Each row of a before or after table is a point. One or more steps were done to the points. Then noise was added and the rows were shuffled. The steps act on columns, c1 being the first. Write out the steps. A step turns or swaps two columns, mirrors them in a line or flattens them onto one, adds a multiple of one to another, or multiplies or shifts one. Angles are multiples of 10 degrees, from the lower column toward the higher: turns from -170 to 170, lines from 10 to 170 but not 90. Use the fewest steps. Two steps may share a column if one is a turn and the other turns, adds or multiplies; they go together, in the order done. Otherwise the lowest column goes first.

Before (13 x 3):
[[ 1.7 -2.5  1.1]
 [ 0.5 -6.3  6.3]
 [ 2.5 -5.2 -2.2]
 [-0.3  3.2 10.1]
 [ 6.7 -6.7 -1.9]
 [-2.2 -9.3  4.3]
 [-2.8  5.6  2.7]
 [-2.1  2.3  4.5]
 [ 8.9 -2.0  5.2]
 [ 0.2 -8.3 -0.9]
 [ 4.2  1.2  0.3]
 [-2.1 -2.5  7.5]
 [ 1.7  3.7 -0.2]]
After:
[[ 2.3 -2.5  4.2]
 [-2.3  1.8  1.1]
 [-2.5 -2.0  7.4]
 [ 5.6 -3.2  2.3]
 [-6.1  0.0  6.4]
 [ 1.1  4.7  0.2]
 [ 3.3 -0.5 10.2]
 [-9.4 -2.1  4.6]
 [ 4.2  1.9 -0.1]
 [-2.1  8.6  5.2]
 [-8.4  0.5 -0.4]
 [-7.1  6.9 -2.6]
 [-5.1  2.6 -2.3]]
Steps: swap c1 and c2

Before:
[[ 4.6 -0.7  1.1  0.1  2.9 -5.8]
 [-1.7 -4.0 -6.1  4.6  5.0 -2.3]
 [-1.2  7.7  6.1 -7.7  8.7  2.0]
 [ 5.3  2.5 -2.1 -3.7 -3.9  0.5]
 [-9.0  1.1 -0.1  5.7  1.1 -0.9]
 [ 3.4 -1.7 -0.3 -3.5 -3.1  1.6]
 [ 1.8 -1.4 -3.4  0.9  9.3 -5.5]
 [-2.0 -1.9  1.3 -8.1  2.2  0.6]
 [-4.0 -2.2  0.2  4.7  0.2  2.9]
 [-1.2 -4.9  5.4 -5.4 10.4  0.8]]
After, 10 rows:
[[ 5.2  0.1 -2.1  4.6  2.3  1.6]
 [-1.5  0.0  6.3 -3.4 -2.4 10.9]
 [-1.9  0.0 -6.0 -5.1 -4.5 -2.5]
 [ 1.9  0.1 -3.5 -5.0 -9.4  1.9]
 [ 4.6  0.0  1.1  0.3 -6.6 -0.2]
 [-2.0 -0.1  1.2  2.2 -0.6  8.0]
 [-4.1 -0.1  0.2 -4.0  2.2 -3.3]
 [-8.9  0.2 -0.1 -3.4 -1.4 -4.8]
 [-1.2  0.1  5.3 -5.3 -4.7  9.5]
 [ 3.5  0.1 -0.3  3.4  3.0  2.1]]
Steps: multiply c2 by 0; turn c5 and c6 by -120 degrees; turn c4 and c6 by -120 degrees

Before, 8 rows:
[[-0.8 -5.4  2.6  1.4  4.6  1.9  0.6 -6.4  0.3]
 [ 2.9  3.3  2.2  4.0 -7.1  1.6  2.9 -0.7 -3.0]
 [-4.3 -1.0  2.9 -2.4 -0.9  1.0 -4.7 -5.4 -2.0]
 [-2.6  5.4  1.8 -1.8 -1.4 -6.0  6.5 -4.3 -1.2]
 [-4.0 -0.4 -0.1 -1.4  1.3 -5.5  6.8  1.9  2.5]
 [ 3.8 -8.0  1.1 -5.3  3.4  0.6  1.1 -0.3 -7.3]
 [-5.8  9.8  6.0 -9.0 -5.0  5.6  7.6  1.4 -9.1]
 [ 5.8 -4.0  4.4 -9.5  2.0  5.8 -2.9 -2.2 -3.5]]
After, 8 rows:
[[-10.9   1.9   1.2  -5.4   3.4   0.8   1.1  -0.3  -7.3]
 [  7.5  -1.1   1.7  -1.7  -1.4  -6.3   6.4  -4.5  -1.3]
 [ -5.8   4.1   2.5   1.5   4.7   1.9   0.8  -6.4   0.2]
 [  1.7   3.5  -0.1  -1.3   1.1  -5.5   7.0   1.9   2.6]
 [  1.1   4.4   3.1  -2.2  -1.3   0.9  -4.7  -5.5  -2.1]
 [ 14.0  -1.3   6.0  -8.9  -4.7   5.7   7.6   1.4  -9.1]
 [ -7.2  -2.2   4.4  -9.7   2.0   5.8  -2.9  -2.1  -3.6]
 [  2.1  -4.9   2.2   4.0  -7.2   1.7   2.9  -0.8  -3.1]]
Steps: multiply c2 by 1.3; turn c1 and c2 by -120 degrees

Before:
[[-2.9 -5.9 -5.7  5.1  5.8  3.7  5.7  5.4 -7.7 -3.2  2.5 -1.7]
 [ 2.9 -1.2 -1.4  3.2  7.3  0.6  5.9 -0.6  5.1 -2.9 -3.5 -5.9]
 [-1.4  8.0  1.4 11.5  1.0  2.0  0.6  2.9  6.4 -0.9 -8.6 -3.8]
 [-1.9  0.7 -8.1 -2.5  7.5  2.9  5.7 -3.3  1.3 -3.2  2.2  1.8]
 [ 2.5  0.7  2.7 11.0 -2.6  5.9 -1.1  1.1  1.5 10.6 -1.7  1.0]
 [-4.6 -2.2 -0.1  1.0  6.5  3.3 -5.0 -0.7 -3.6  6.0 -1.4 -1.2]
 [-3.9 -2.3 -1.5  3.6  1.9 -7.0 -0.1  1.9  1.2  5.2  3.0 -4.4]
 [-0.9 -5.9 -1.8 -1.1 -2.1  9.6 -7.9 -8.8 -0.3  5.1 -5.3  0.8]
 [ 5.4  1.7 -1.0  3.9 -0.7  3.1  1.2  2.3  2.2  2.2 -3.2 10.1]
 [-2.2 -5.3 -1.2  6.0  2.8  0.0  5.2  4.8  6.1  2.7  1.0  3.2]]
After:
[[ 4.2 -1.4 -1.3  3.1  7.3  0.7  6.1 -0.4 -6.6 -3.1 -3.5 -4.1]
 [-1.0 -6.1 -1.2 -0.9 -2.4  9.2 -8.0 -8.7  1.3  5.8 -5.1  0.0]
 [-5.3 -2.6 -1.7  3.2  2.2 -7.1 -0.1  2.3 -4.6  5.5  3.1 -0.1]
 [-2.9 -5.5 -1.3  6.2  2.0 -0.5  5.1  4.8  1.9  2.5  1.1 -6.7]
 [-6.9 -2.0 -0.3  1.1  6.8  3.5 -4.9 -0.8 -0.4  5.9 -1.3  3.9]
 [ 3.2  1.1  3.1 10.8 -2.5  5.9 -1.0  1.5  0.7 10.8 -1.8 -1.5]
 [-4.1 -5.8 -5.6  5.0  6.2  3.5  6.0  5.8 -0.3 -3.5  2.1  8.2]
 [-2.4  0.5 -8.1 -2.5  7.7  3.1  5.2 -2.8  1.5 -3.3  2.2 -1.4]
 [ 7.0  1.7 -0.9  4.3 -0.3  3.3  1.7  2.3  9.7  2.1 -2.7 -4.1]
 [-1.8  8.3  1.1 11.1  1.5  1.9  0.4  2.4 -5.0 -0.4 -8.1 -6.0]]
Steps: multiply c1 by 1.3; turn c9 and c12 by -100 degrees

Before, 8 rows:
[[ -2.3   1.6   7.6   0.3   3.5  -4.8   0.2  -0.9   0.6   2.3   1.1   5.7
    5.3  -0.1   2.3   1.5   6.8   1.6   3.7 -11.1]
 [  0.8   3.7  12.7   3.5   2.0  -1.8  -0.1   3.0   5.3   0.5  -2.2   4.9
   -3.8  -7.6   1.4  -1.9   4.9  -1.0   5.8  -4.5]
 [ -7.8  -4.8  -1.9  -3.4 -10.9   6.6  -3.6  -7.4  -5.1  -7.1  -4.3  -7.7
    4.9  -6.3  -0.4  -3.4  -3.2  -0.7   4.2   6.0]
 [  1.9   3.1   4.4  -0.5  -5.1   1.3  -3.3   0.0   4.7  -2.5  10.9  -4.4
    2.7   4.7  -1.1   0.4  -1.4   3.9  -2.8   1.7]
 [  2.5  -3.5  -2.4  -0.3   1.4   0.8  -0.3   6.9   0.8  -2.0   9.2   1.2
    4.8   0.7  -0.4   5.0  -4.0   3.5  -6.5  -2.8]
 [  0.5   4.3   8.1   8.8  -0.7  -0.8   3.1   0.3  -1.5   3.1  -5.1   2.3
   -0.8   0.4   7.1  -1.6   8.0   1.5   4.9  -8.4]
 [ -2.6   3.7   5.3   0.9   0.6  -6.0  -1.6   4.4   1.4  -1.4  -5.1   4.1
   -0.3  -3.6   7.2  -3.5   4.4  -0.6   0.8  -4.4]
 [ -1.9  -1.4  -0.4   1.4   3.1   4.0   0.3   2.4   2.5  -0.4   9.2  -2.3
    0.1   0.9   2.7  -0.9   1.1  -3.8  -7.2  -0.2]]
After (8 x 20):
[[ -2.7   3.2   5.5   2.0   0.9  -6.0  -1.5   4.3   1.1  -1.2  -4.7   2.8
   -0.6  -3.1   7.4  -3.2   3.4  -0.7   0.8  -4.5]
 [ -2.1   1.5   7.9   3.5   3.1  -4.8   0.7  -1.2   0.4   2.3   0.4   4.3
    5.6  -0.1   2.4   1.3   5.3   1.3   4.0 -11.8]
 [ -8.0  -5.3  -2.3  -2.8 -11.2   6.3  -2.8  -7.3  -5.0  -7.0  -4.5  -5.9
    5.1  -6.7  -0.1  -3.6  -4.1  -0.5   4.3   6.3]
 [  1.5   2.6   4.9  -0.7  -5.2   1.7  -3.0  -0.5   5.4  -2.3  11.4  -3.0
    2.4   4.7  -1.3   0.7  -1.6   3.5  -3.2   1.8]
 [  2.4  -3.4  -2.2  -1.7   1.5   0.5   0.0   7.0   0.8  -1.5   9.3   1.1
    4.6   0.5  -0.1   5.1  -3.2   3.3  -7.1  -2.8]
 [  0.3   3.8   7.7   6.0  -0.5  -0.8   3.0   0.0  -1.6   3.0  -5.4   1.6
   -0.4   0.6   6.7  -1.4   9.2   1.1   5.0  -8.3]
 [ -2.3  -1.9  -0.3   0.9   2.5   3.8  -0.1   2.4   2.5  -0.1   9.7  -1.6
    0.1   0.8   2.7  -0.6   1.9  -3.9  -7.0   0.0]
 [  1.3   3.6  12.3   3.7   2.2  -1.7  -0.2   3.1   5.4   0.3  -2.7   3.6
   -4.1  -7.8   1.3  -2.2   5.0  -1.1   5.8  -4.0]]
Steps: flatten c4 and c17 onto the line at 60 degrees; multiply c12 by 0.7

Before (11 x 32):
[[  3.4  -1.1  -8.3  -1.8   1.1  -2.1   8.9  -3.3  -0.7  -0.4  -2.1   3.3
   -5.3  -2.6   0.9  -5.3  -4.7  -0.4  -2.2   4.1  -0.4  -1.7  -3.3  -0.9
   -1.0  -6.0   3.0   6.7  -0.9   5.3  -0.7   3.9]
 [  2.6   5.1   2.0  -2.5   2.0  -3.0  -0.8   3.0  -3.8  -3.0   6.0   2.3
    3.0   1.2   5.4  -3.4  -1.1   1.0  -1.2   6.2  -2.5  -7.6  -2.3  -2.2
   11.6   0.1  -5.0  -4.3   6.1   4.8   6.2   7.6]
 [ -7.7   2.0   0.1   5.2   5.9   1.2   6.0   2.7  -4.7  -6.7   1.7   3.9
   -1.9   5.2   2.8  -6.2   3.0   2.8   1.3  -1.4  -3.9  -5.3  -3.5   1.9
   -1.6   0.4 -13.3  -4.2   0.6   0.8  -5.9  -8.4]
 [ -6.6   0.4  -4.2  -0.7  -1.3  -1.8   0.1  -2.2  -0.1  -2.5  -6.9  -1.7
   -4.1   0.1  -2.2  -3.7  -3.7  -0.4   7.4   1.8   3.2  -7.1   0.3   2.6
   -3.8  -2.7  -7.0   1.0   7.3   3.2   2.5  -2.3]
 [ -3.0   0.6  -1.7   1.7   4.1  -0.6   6.3   5.5   0.1   5.3   6.2   5.3
   -3.4  -3.0  -4.7 -13.1  -4.6   3.7   1.8   7.8   3.9   4.1   1.0  -6.8
    2.1   0.6   2.3   7.6 -11.3   3.3   5.4   2.9]
 [ -5.2   5.1  -1.0  -3.4   0.3  -8.5   8.1  12.1   1.9  -4.9   2.2   8.8
   -0.7   4.7  -2.7   6.8  -3.8   6.4  -2.5  -0.2   8.7 -12.0  -1.1   3.2
    4.0   1.5  -5.3  -8.8  -0.6  -0.7  -5.3  -3.2]
 [-10.3   0.2  -3.8   0.0   0.9  -3.6   1.6  -0.9  -2.8   0.4  -3.3  -0.4
   -0.2   1.3   2.7  -7.6   3.6  -2.5  -1.0   1.9  -5.2  -1.5  -1.5  -5.6
   -0.9   5.6  -2.9   0.8   1.6   2.6   1.0   0.6]
 [ -3.5   3.3   0.1  -7.6   1.8  -4.1   3.5  -1.4   5.1  -1.2   6.3  -0.2
    0.2  -4.5   4.3 -10.7  -0.1   1.9   5.5   1.6  -1.0  -5.6   3.7  -4.0
    3.0   1.5   7.2   0.6  -7.2   1.0   4.7  -2.5]
 [ -2.3  -3.4   3.9 -10.2  -4.0  -4.0   2.8  -1.6  -1.4   2.0   0.6  -3.7
    0.7   3.2   0.5  -8.4   4.5  -3.3   1.7   2.3   4.8  -0.9  -7.4  -8.3
   -3.1   2.9  -1.0  -7.8   4.8   2.1   4.3   5.8]
 [ -6.8  -1.3  -7.3  -0.3   5.1  -5.8  -1.8  -4.2 -10.8   2.3  -3.9  -1.4
    2.0  -3.4   2.3   0.7   2.3   0.5   3.7   1.2   2.9   1.0  -1.5  -5.2
   -4.4   7.3   8.1  11.5   0.4   2.7   0.2  -3.0]
 [ -0.9  -6.4   0.8   5.3   0.8  -8.8   7.3  -4.9  -1.3   0.2  -6.1  -0.5
    2.1  -1.7   2.4  -4.2  -2.8   8.0  -0.1  -1.4  -6.4  -3.9   2.1   0.7
   -2.4   1.2   2.6  -0.5  -7.1   1.3   3.7   6.7]]
After, 11 rows:
[[  7.9   0.0  -3.8   0.6   0.9  -3.4   1.5  -0.8  -5.6  -0.1  -3.1   0.4
   -0.3   1.3   2.8   8.2   3.8  -2.7  -0.8   1.7  -5.2  -1.5  -1.9  -5.5
   -1.3   6.0  -2.8   0.8   1.6   2.8   1.3   0.2]
 [ -1.5  -0.8  -8.3  -2.1  -2.5  -2.2   9.3  -3.0  -5.8  -0.3  -1.8   2.8
   -5.1  -2.2   0.9  -0.9  -4.5  -0.8  -2.0   4.1  -0.7  -1.6  -3.5  -0.7
   -1.4  -5.9   2.7   6.3  -1.2   5.7  -1.1   3.1]
 [ -2.3   3.4   0.6  -7.3   0.8  -4.0   3.2  -1.0  -8.2  -1.5   6.8   1.7
    0.1  -4.6   5.2   9.2  -0.1   1.9   5.8   1.5  -0.6  -5.1   3.8  -4.2
    4.9   1.2   6.8   0.5  -7.3   1.8   5.3  -2.3]
 [ 12.7  -1.7  -7.5  -0.4   3.3  -6.0  -1.0  -4.2  -0.3   2.2  -4.5   3.7
    1.7  -3.4   2.2  -1.8   2.2   0.2   4.1   1.3   3.1   0.9  -2.0  -5.2
   -7.0   7.2   8.4  11.1   0.1   1.2   0.5  -3.5]
 [  8.9   1.6  -0.6   4.8  -0.2   1.1   5.6   2.6  -4.8  -6.5   2.0   7.4
   -2.0   5.2   3.1   4.5   3.0   2.8   1.4  -1.7  -3.7  -5.8  -3.6   2.1
   -2.7   0.5 -13.2  -4.5   0.7   5.2  -5.9  -8.5]
 [  1.8  -3.3   3.8 -10.4   1.2  -4.4   2.7  -2.0  -7.3   2.0   0.5  -4.7
    0.4   3.1   0.1   4.0   4.5  -2.9   2.3   2.2   4.8  -1.2  -7.3  -8.0
   -4.7   2.9  -1.5  -8.1   4.9   0.9   4.3   5.8]
 [  1.1   5.2   2.3  -2.6  -1.0  -3.3  -0.6   2.9  -4.9  -2.6   6.0   3.0
    3.1   1.5   5.6  -2.5  -1.0   0.8  -1.0   6.7  -2.9  -7.6  -2.5  -2.5
   18.5  -0.3  -5.0  -3.8   5.7   7.0   6.6   7.6]
 [  1.7   5.5  -0.6  -2.8  -8.1  -8.4   8.1  12.2   8.0  -4.9   2.0   4.5
   -1.2   4.7  -2.4   3.0  -3.5   6.8  -2.5  -0.6   8.2 -12.0  -1.4   3.4
    6.6   2.0  -5.3  -8.8  -0.9   2.6  -5.7  -3.3]
 [  1.3  -6.8   1.2   5.0   0.9  -9.0   7.9  -5.3  -4.6  -0.3  -6.4   0.5
    2.3  -1.7   2.3   1.0  -2.5   7.4   0.2  -1.4  -6.8  -4.1   2.8   0.9
   -4.2   1.1   2.7  -0.3  -6.6   1.2   3.8   6.5]
 [  1.7   0.1  -1.4   2.1  -2.8  -0.4   5.8   5.5 -12.1   5.3   5.7   6.2
   -3.2  -2.9  -4.9   6.9  -4.6   3.5   1.6   8.0   3.9   4.6   1.0  -7.1
    2.9   1.1   2.3   7.1 -11.4  -0.2   5.6   2.5]
 [  4.2   0.4  -4.4  -0.9   0.5  -1.4   0.6  -1.2  -1.9  -2.3  -6.6  -1.8
   -4.1   0.5  -2.1   6.1  -3.3  -0.4   7.5   1.8   3.6  -6.7   0.6   2.7
   -6.3  -2.5  -7.1   1.0   7.0   4.5   2.4  -2.4]]
Steps: turn c1 and c9 by 130 degrees; turn c9 and c16 by -110 degrees; turn c5 and c12 by 60 degrees; add -0.7 times c10 to c30; multiply c25 by 1.6
